Each row of a before or after table is a point. One or more steps were done to the points. Then noise was added and the rows were shuffled. The steps act on columns, c1 being the first. Write out the steps. A step turns or swaps two columns, mirrors them in a line or flattens them onto one, adds a multiple of one to another, or multiplies or shifts one. Angles are multiples of 10 degrees, from the lower column toward the higher: turns from -170 to 170, lines from 10 to 170 but not 90. Use the fewest steps. Two steps may share a column if one is a turn and the other turns, adds or multiplies; they go together, in the order done. Otherwise the lowest column goes first.
In the rows, 128 means zero.

Before (13 x 3):
[[117 176 178]
 [151 156 165]
 [145 156  92]
 [148 138 153]
 [111 130 171]
 [165  66 154]
 [159 157 139]
 [ 98 121 159]
 [159 103 129]
 [158 165 126]
 [116  98 151]
 [105 109 140]
 [137 130 111]]
After (13 x 3):
[[ 92  92 153]
 [ 38 111 157]
 [ 96 162 179]
 [196 145 166]
 [218 153 139]
 [223 101 131]
 [217 165 126]
 [155 135 112]
 [182 167  97]
 [185 134 154]
 [ 58 104 142]
 [ 77 118 171]
 [238  62 154]]
Steps: multiply c1 by 3; add -0.3 times c3 to c2

Before (11 x 6):
[[144 136  97  82 159 125]
 [162 168  74 164  97 120]
 [169 157 106 156  80 152]
 [121 148 170 115  93 151]
 [124 149 152 113 132 135]
 [142 127 130 141 128 117]
 [126 117 140 106 167 165]
 [139 155 133 104 148 139]
 [124  81 127 139 136 133]
 [161 105 141 128 136 130]
 [130 123 115 104 114 149]]
After (11 x 6):
[[ 94  86 140 132 119 132]
 [118 147 134 153 107 127]
 [131  83 126 124 127 146]
 [113 124 132 110 124 134]
 [ 87 188 103 127 188 137]
 [ 98 249  73  94 166 132]
 [133 102 143 170  98 154]
 [128 145 114 160 137 114]
 [133  84 169 156 158 118]
 [131 114 152 148 124 124]
 [115 180  99 154  87 113]]
Steps: multiply c1 by -1; add -1.5 times c3 to c2; turn c4 and c6 by -130 degrees; turn c5 and c6 by 150 degrees

Before, 9 rows:
[[105 209 137 117 112  86 148  73 141]
 [ 62  84  82 134 115  89 113 156 122]
 [114 108  53 118  97  91 110 188 103]
 [119  98  57 146 120  84 140 146 153]
 [144  55  90  59 177 154 156  55  76]
 [ 86 112  54 144 114 144 131 171 130]
 [103 184  83 145 124  90 103  65 122]
 [131 163 135 119 108 115  94  66 153]
 [167  52 128 114 184 154 159  67  47]]
After (9 x 9):
[[ 55 124  87  60 177  77  95  55  76]
 [118 173  53 144 114 142 111 171 130]
 [ 46 103 127 114 184 135  95  65  46]
 [110 145  53 119  97 114 172 187 103]
 [187 145  83 147 126 134 172  64 121]
 [ 98 201  82 136 117 136 171 157 122]
 [163 119 135 117 108  90 153  65 153]
 [101 143  58 145 121 171 163 147 151]
 [211 136 136 118 110 151 159  74 142]]
Steps: turn c1 and c2 by -100 degrees; turn c6 and c7 by -110 degrees; add 1 times c4 to c6

Before:
[[199 199 154 164  91 176 176  90 207 152 165  98]
 [102 120 107 145  94 150 175 164 114  89 179  70]
 [193 135 196 143 179 126 145  90 150 137  99 139]
 [119 157 125 188 183 104 165 165 114 109 143 105]
 [127 153 199 200  86 155 105  94 112 118 144 139]
 [168 194 177 123 127  84 114 142 162  41 199 139]
 [134  87 114 194 192 153 174 104 139 110 147 107]
 [163 132 109 158 133 155 140 112 168 132 125 148]]
After:
[[200 155 199 130  82 125 104  39 110 117 137 130]
 [121 194 177 169 116 127 111 163 164  41 199 128]
 [146 120 106 100  85 126 176 221 115  88 171  62]
 [164 199 155 199  88 125 177  34 205 155 156  83]
 [145 137 193 194 183 130 145  35 152 137 105 129]
 [191 154 126 121 182 129 165 222 115 105 153  98]
 [192  86 112 133 188 126 176  70 136 110 158  95]
 [158 133 107 162 134 132 139  84 169 132 124 141]]
Steps: swap c1 and c4; turn c5 and c11 by 10 degrees; multiply c6 by 0; multiply c8 by 2.5; shift c12 by -10
